Each row of a before or after table is a point. One or more steps were done to the points. Then noise was added and the rows were shuffled. The steps act on how far a point lies along the listed directions, d1 being the first. Name the steps. A step turns or swaps two directions, mirrors them in a line or flattens them onto one, adds a multiple of one to another, or multiplies one. Angles are multiples of 10 degrees, from the lower direction toward the higher: turns from -170 to 170, lines from 10 to 170 but not 90. Use the fewest steps. Two steps may share a direction if one is a turn and the other turns, adds or multiplies; they go together, in the order done. Otherwise the lowest direction goes first.

Directions:
(1): [-42 -19 -25]
(2): [-17  49  -8]
(3): [ 26   1 -45]
Before:
[[-36 -16  12]
 [  8 -19  11]
 [ -2   8 -46]
 [-28 -33  23]
 [ 40 -37 -26]
 [ 13 -26  13]
 [ 26  29 -25]
 [-29 -28  -1]
 [ -4  37  62]
 [ 27  53   6]
 [-12  24   0]
 [ -8 -12 -11]
 [ -1  41  68]
 [-75 -23  22]]
After (14 x 3):
[[ 22 -44 -64]
 [-53 -17   5]
 [-33 -37 -24]
 [ 24 -13  20]
 [ 17 -43 -56]
 [  2  17   5]
 [ 46  22  -6]
 [ 36  30 -13]
 [ 15 -13  15]
 [ 27  33   9]
 [ -6 -13  60]
 [ 57  57 -31]
 [-30  26  19]
 [-10   5 -27]]
Steps: turn d2 and d3 by 160 degrees; turn d1 and d2 by 120 degrees

Directions:
(1): [-53  32 -25 -12  10 -29  30 -28]
(2): [  7 -32 -43  18 -15  16 -16 -57]
(3): [-63 -32  12  -8  -5  38 -17  15]
(4): [ 13   0 -29 -12 -12  46  59  19]
(5): [ 11   7  -5 -76 -26   0 -23  -9]
(6): [-10  37  -1  28 -68   3 -12  10]
Before:
[[-48 -14  25  -7  57  57  22  28]
 [-42  32  39  34 -18 -34  -1   7]
 [-22  24 -12  43 -25  48  70  25]
 [-48   0 -12  46  36   2  61  24]
 [-51  25  -3  -7  -6 -38 -21 -21]
 [ 18  28 -12  31 -56 -21 -30 -35]
 [-13 -41 -16   1  -1  28 -22 -31]
 [ 51  23 -43  42 -10  23  58  -8]
 [ -2  27 -19  -8 -18 -26  19  -7]
 [-18  17 -30  31 -54  21  13  -4]
 [-33 -28   3   7  33   2   3  -2]]
After:
[[-67  29  35  22 -21  31 -36  12]
 [  1 -42  -4   7  44 -10 -22 -31]
 [-20  -4  24   9  -6  14  -3  35]
 [ 13  16   7  52  66 -61  -7 -40]
 [ 49 -35 -23 -12  46   8  30 -29]
 [-25  -5  19 -38  29  10   7  25]
 [ 35 -20   1   5  -3 -15 -20 -10]
 [ 40 -38  -1  -9 -16  46 -18  20]
 [ 26 -43 -10  40 -28  40   2 -25]
 [-31 -25  15  57  25 -24 -41 -53]
 [-16 -20  30  79   2 -10 -31  24]]
Steps: turn d1 and d4 by -160 degrees; turn d2 and d6 by -120 degrees; add 0.3 times d3 to d5

Directions:
(1): [ 22  17 -34  25 -70  31  17  37   4  -7 -18 -20]
(2): [-36  40  34  13  -6  33  51   3  -5   5  41  33]
(3): [-19  53  10 -67   2 -10   5  21   9  16 -20 -42]
(4): [ 18 -25 -13 -42 -12 -16  30  27 -43  30 -16  54]
(5): [-36  23   8   8  -7  28 -42 -15 -33 -13 -61  32]
(6): [-17 -10 -15  29  64  19  13  65  -1   5 -21 -10]
Before (14 x 12):
[[ 18 -24  -2 -57 -22 -37  61   7   6  32  57  49]
 [  2 -27  -7  -5  36 -21 -40 -33  34   1 -26 -52]
 [  0  -2  17 -42 -29 -30  38 -25   7  10  33   3]
 [  1  29  -6  44 -68  36  61   9  51  11  52 -63]
 [-31  64  -4  28 -28  19  59  32  20   4  30 -44]
 [  3 -14  12  18  44 -27 -12 -23   8 -30  29 -17]
 [ 13  -7  13   8   4  -8  46  10  -6  14  69  43]
 [-24  35  56 -29 -57   4  51 -51 -18 -23  33  52]
 [ 21  -1   4   5  19   2 -41  -9  17 -14  10 -73]
 [-11  12 -13  12 -33  29  38  36  12 -12   5 -39]
 [-12  30   7  33  27   2 -36 -15  41 -40  13 -63]
 [ 30 -15 -23  10   9 -16 -52   8  49 -16 -39 -24]
 [ 21 -11 -23  32 -19 -44 -37 -44  41 -32 -17 -58]
 [  8 -25  -2  10  -3   0  47  14 -21  20  41  50]]
After, 14 rows:
[[ -27   15   33   -6   35  -51   -8  -66   30  -11   20  -21]
 [  41  -32  -26  -15  -56  -22   48   14   20   14   47   26]
 [  47  -40  -46   -7  -28  -35  -15   -4   48   17  -11  -94]
 [  19  -14   -4  -23  -58  -22   39  -12    5    5   23    4]
 [  14  -41  -29  -15    5  -18  -13   21    7   -8  -24  -46]
 [ -19   38   15    1   26   -2   -9    1   21  -22   12  -36]
 [  36    2  -25   27  -41    3   24   29   17   -3   37  -15]
 [ -42   11   38  -12   46    4   21  -32   17   20   20    3]
 [ -17   33   22   19   14    4   27   -1   12  -26   41  -20]
 [ -17    5   36  -14   65  -20  -24  -17   38    1    7   21]
 [  24  -17  -27   27  -28    4   16   21    7    1   19  -11]
 [  30  -13  -59    2  -24  -31    2   35    8    8  -30  -60]
 [  34    7   -8   -8 -122    6   16  -21   -6  -37  -21    3]
 [  -4   10   35  -19   40    5   -9  -11   -3    4   34  -33]]
Steps: turn d1 and d2 by -100 degrees; turn d3 and d4 by 50 degrees; multiply d3 by 0.4

Directions:
(1): [-51 -27 -11 -17  40  13  -1  22  -9 -42  29  22  35 -17 -31  47 -13  36
  12 -49]
(2): [-41  -4 -20   8  33  -8 -45 -25 -20  57 -63  -8 -25  16 -28  -6 -10  49
  15   8]
(3): [ -6   0  33  -4 -15  24  19  -2  25 -17   5 -45 -31 -66 -35  -6  30  41
  47  37]
(4): [-20  17 -35  13  50 -24  30  -1   6 -26  34 -25 -40 -15  35 -42 -33  34
 -47  15]
(5): [ -6 -42  33  67  -9  18 -57  14 -32   0  22  29 -17 -45  29 -21 -27  -9
   4   2]
(6): [-66  14  23 -10  32  37 -13  13 -14 -17  19   4   7  46  13 -37  54 -32
  12  39]
Before, 14 rows:
[[ 20  -5  -7   6 -16  -3 -17 -14   3   8  -5  -8  27   0   3 -16 -27 -28
  -11 -31]
 [ 36 -20 -12  41 -14 -30 -26  -9  -5  37 -19 -35 -35 -58  -4 -16 -47  44
   14   4]
 [-18 -19 -26  27  59 -16 -70 -30 -17  77 -43  12 -11  -3 -28  20 -38  66
    7 -30]
 [  1 -42  24  14 -23  25 -33  12  -3  24 -13   8  11 -35 -33  34 -23  41
   53 -23]
 [ -8 -38  56  30 -30  31 -19  19   4 -18  24  -2  -2 -65 -12  -7  28  20
   29  22]
 [  3  21  -4  -3  16 -39  53  25  -2 -40  50   1  -6  18  64 -25 -36 -42
  -74 -20]
 [-16   3 -26  15  44 -21 -15 -25 -20  43 -28  -1 -33   2  -6 -14 -51  25
  -20   0]
 [-91 -12 -27   2  57   3  14  29 -12 -91  90  35   5 -15  16 -10  12  17
  -16 -28]
 [-12 -16  14 -24  -1  13 -22  12 -11  -3 -37  14  38  23 -28  32  26  15
   36 -15]
 [-27  18 -48  -1  24 -22 -13   7 -24  15  -4  23  13  44  -3  -2 -39   9
  -56 -33]
 [ 38 -45 -21  17 -29  -9 -30  -1 -29  18 -10  18   5   4  -5  10 -31   2
   -7 -15]
 [-14 -14 -42 -25  31  -6  10   6 -15  17 -22  -2  21  10 -38  50  -1  51
   11 -56]
 [ 50 -19  11  20 -24  -5  -1  22   7  -8  15  48  37 -46  -1  37  17 -30
    9 -49]
 [-42 -18  39  20   8  29 -25 -10  -9  14 -29 -23 -35 -69 -36  -9   4  53
   43   5]]
After (14 x 20):
[[-58   7   5   9  44  16 -15  17 -13 -10  25 -35 -16   6  11 -53  26   9
   21  46]
 [ 56  -2  12  14 -27 -15  22  19   8 -33  20  -4   0 -20  43 -18 -11 -10
  -21   7]
 [ -7  18 -10  53  67 -15 -13  -6   2   5  57 -10 -52  -8  75 -77 -31   7
  -56  34]
 [-31  -9  11 -19   0 -18 -43 -10 -34  66 -80  26  20  58 -29  35  -8 -12
   11 -41]
 [-10  21 -36  19   7 -22 -25   1 -29  35 -12  22  -5  43  16 -28 -38  -9
  -59 -11]
 [ -3 -24  -6  11   0  14 -14  14 -30 -17  34  15   2  33  25 -34   5 -31
  -20  26]
 [-40  16 -25   6  64 -11   3 -12 -18  14   4  -5 -31  16  12 -36 -34  11
  -29  15]
 [ 20 -13  45  50 -29  27  -2  23   7 -12  52  -6 -31 -36  55 -59  -8 -21
    6  41]
 [-14   2  -3  -5   2  12 -16  -5  -1  -6   7  -5  36  23   6 -22  -4 -36
   -6 -20]
 [ 54 -47   6  99 -73 -33 -96 -35 -33  81 -59  39 -63 -59  10 -21 -42  10
   13  -8]
 [-11  -4  39  42   0  19  12  -1   6 -18  20 -34 -60 -90  17 -48  -9  30
   -2  26]
 [ 29  -3  40  39 -25  18 -23  20  -5   8  12  46  20 -16  30 -17  53 -74
   15   4]
 [ 14 -40  56  41 -45  23 -20  13   5 -13  20  -4 -12 -79  -1 -13  16  18
   24  25]
 [ 34  11  -6  37  -9  -7  11   4 -14  22   9 -19 -39   4  56 -54   5 -20
  -29  26]]
Steps: add 1 times d1 to d5; turn d1 and d6 by -160 degrees; swap d2 and d4

Directions:
(1): [ 13   4  -6 -21 -12 -24  36 -29 -16 -26  32 -36  52 -35  29  -4 -22 -13
  35   7  -4   4  16  -5  40  21   3 -19  59  55 -31 -30  46 -24 -10 -77
   5 -12  -5  75  26  37  40 -12  12  -9  -7   1]
(2): [ 16 -37  15  11 -58 -21 -16   5 -32  11   9  14  -5  25  -8   1 -91  19
 -44   3 -20  15  23 -10 -27  59  -2 -28  22 -34  23  12 -19  18  41 -21
  29 -31  -4   6  14  -3 -27 -70  27  32 -54  29]
Before:
[[  10  -21    8    8  -24   -1   -3    5  -27   17  -15    3    2   11
    -1   11  -35   11  -22    8    0    1   13    5  -17   36    1  -23
     8  -21   -2   -5  -23   15   14  -13   16  -14   -6    2    4   -5
    -6  -33   12   19  -23   10]
 [  11   -6  -13   -7   -3  -23    9  -17   20  -19   10  -11   15  -30
    11  -14    3   -5   10    8   -5    5    8  -14   29   -6   -9  -12
    12   30  -11  -18    7   -3   -9  -15  -18    3   -7   16  -11   13
    16    7    8   -8    9   -6]
 [  -5   49  -16  -23   62   12   27    7   56  -24   -9   -5   19  -33
    22   -8  104  -15   70    2   23   -9  -13   21   44  -59   12   26
   -15   43  -40  -22   36  -33  -52    5  -31   24   -2    2  -18   29
    52   93  -27  -31   57  -40]
 [  16  -13    4    5  -24  -15   -4  -11  -29    4   12    4   15   -6
    10   -6  -49    6   -7    4  -14   12   20    4   -9   25    2  -14
    15    9    8    9   -4   -3   14  -24   14  -12    7   32   22    4
     5  -44    9    0  -23   17]
 [  -6  -13    9   41   10   29  -53   38   10   40  -44   51  -65   36
   -30    3   24   26  -36  -18   11   -2  -15    3  -42  -39   -9   22
   -77  -61   30   24  -59   32   18   99   -3   31   -4 -103  -33  -54
   -48   12  -20   30    9   -5]
 [  10  -19   -8  -13  -34  -14  -12  -16   -5   18   16  -18   15   -8
    -1   -7  -23  -18   -9    6  -10   -3    8   -5   -6   18    9  -13
    27   -3   -2    1   16    9   18  -33    1  -15   -6    9   16   22
     2  -18    4   -1  -18    1]
 [  -8    7  -18    3   -9    5    5    0    4   -8   16   -9   20   -6
   -12   -5  -12  -16   -8   12   -7   -6   -9   -5   12   20   -1  -16
     5    7  -15    1   -4   -8  -11  -20    2  -21   -3   24    1    5
    13  -25    8    5   -4    7]
 [   2  -29    6   12  -27  -16   -6  -11   -8   -1    1    6   -5   10
     2   -5  -47   16   -8   19   -8    1    8    2   20   29   -5  -15
     4  -16   -4    8    4    7   17  -13   19  -13    1    6   23    1
    -5  -29   17   -3   -5    9]
 [   8   -3   15   11  -17   -3    8   -4  -21    2   12   -5    9    4
   -10   -7  -50   -6   -4    1    2   -8   21   -4  -12   36    2   -3
    31   10   -4  -22   13    3    8  -26    6   -3    0   22   12    1
     8  -29   21    7  -10    9]
 [   4   -4    6   -8  -17   -5   11   -4  -12  -11   16   -6   21   -8
    17    9  -27    5   19    6    0    8   13    2   12   17   -1  -12
    16   13   -1   -7   11   -1  -13  -37   17   -4   -5   35   11   12
     2  -30    9   -4    1    0]
 [   0  -13   -3    6  -29  -32   16  -13   -6    6   19   -1    2   10
     6    9  -39   13  -10    6  -13   -3   18   -6   17   39   -1  -17
    27    6    4   -6   13    5   12  -27  -14  -13   -6   27   28   19
    12  -18    8   17  -25   11]]
After, 11 rows:
[[ -16   18  -22    3   16   15    4    1   16   -8    2   -7    7   -7
   -11   -1   23  -20    2   11    2  -13  -20   -3   12   -3    0   -2
   -13    6  -18    3  -11  -10  -24    3   -9   -5   -4    7   -4    0
    12   -2   -4   -7   15   -5]
 [   0   23   -1    3   25   14   18   -6    2   -9    2  -10   11  -13
    -5  -12   16  -17   23   -7   20  -21    1   -2    3   -6    7   16
    12   32  -15  -31   22   -7  -22   -7  -18   21    3   13    2    4
    24   23    1  -14   30   -7]
 [  -2   -5   10   23   -6   16  -48   57   35   27  -43   63  -63   51
   -35    2    5   32  -38   -4    0    5   -3   13  -49   -6    4   12
   -63  -81   37   37  -59   28   22   86    2    0   -1  -96  -34  -29
   -40   14   -9   27  -11   -3]
 [  -2  -11   -3    0    6  -12   11  -24    5  -14   -2   -9    9  -13
    11   -6    0    3   28   17    2   -9   -3    4   49   -6   -1   -3
     4   18  -21   -6   28   -9  -11  -21    3    5    6   16   19    8
    18   11    2  -23   31   -7]
 [ -11   14   -4   -5   19   17    8    6   13  -10   -3   -2    7  -11
    15   12   37   -2   32    1   13   -6   -4   10   15  -22   -1   12
   -18   17   -8   -2    5   -8  -34    1   -4   21    0    6   -3    4
     5   10  -12  -20   33  -16]
 [ -14   10  -16    1   19  -12   21  -13   20    0   12   -8    2   -4
    12   10   37    1   21    1    4  -19   -2    2   40   -8   -3    8
     5   27   -9  -13   23   -8  -19   -7  -42   12   -2   15   16   18
    30   37   -8   -7   18  -15]
 [  38  -51   16   17  -79  -38   -9   -7  -55    9   21    6   20    3
     7   -5 -119   24  -28   -4  -22   24   40  -17   -7   67   -8  -42
    54   -7    3  -12    0   14   53  -53   39  -27  -16   33   25    5
   -11  -87   31   54  -67   31]
 [   1   16  -10   -3   20    2   12  -13   -6   -6    9   -9   23  -28
    18   -5   28  -13   30    1    1   -1    2   14   19  -26    0    6
     1   43  -11   -1   17  -19  -21  -11  -10   10    8   31   13   10
    30   12  -12  -28   19   -5]
 [   4    0  -12    3    9   -5   -9   -1   32   -6  -10    6  -12  -19
    -2  -14   26    1   -7    2    1   -3   -3  -10   13  -21  -10   -1
   -24    5    3    1  -14    7   -6   30  -25   12   -6  -26  -29   -8
    -1   20    1   -9   20  -10]
 [   2    4   -3   -8    7    3   25  -10  -15   -2   -6  -22   27  -21
    18    9    7   -7   21    9   14  -11   12    8   16    8    3  -13
    24   24  -32  -28   13   -6  -12  -35    1   -3   -7   34    6   14
    28    1    0   -4   10   -6]
 [  -4    0  -18  -19    3   -1   -5  -17   18   12   10  -24   12  -20
     2   -6   34  -27   18    5    5  -17   -8    0    8  -24   11    8
     6   13  -14   -5   24    1   -9  -16  -19    4   -4    0    4   21
    14   25  -14  -15   17  -15]]
Steps: turn d1 and d2 by -110 degrees
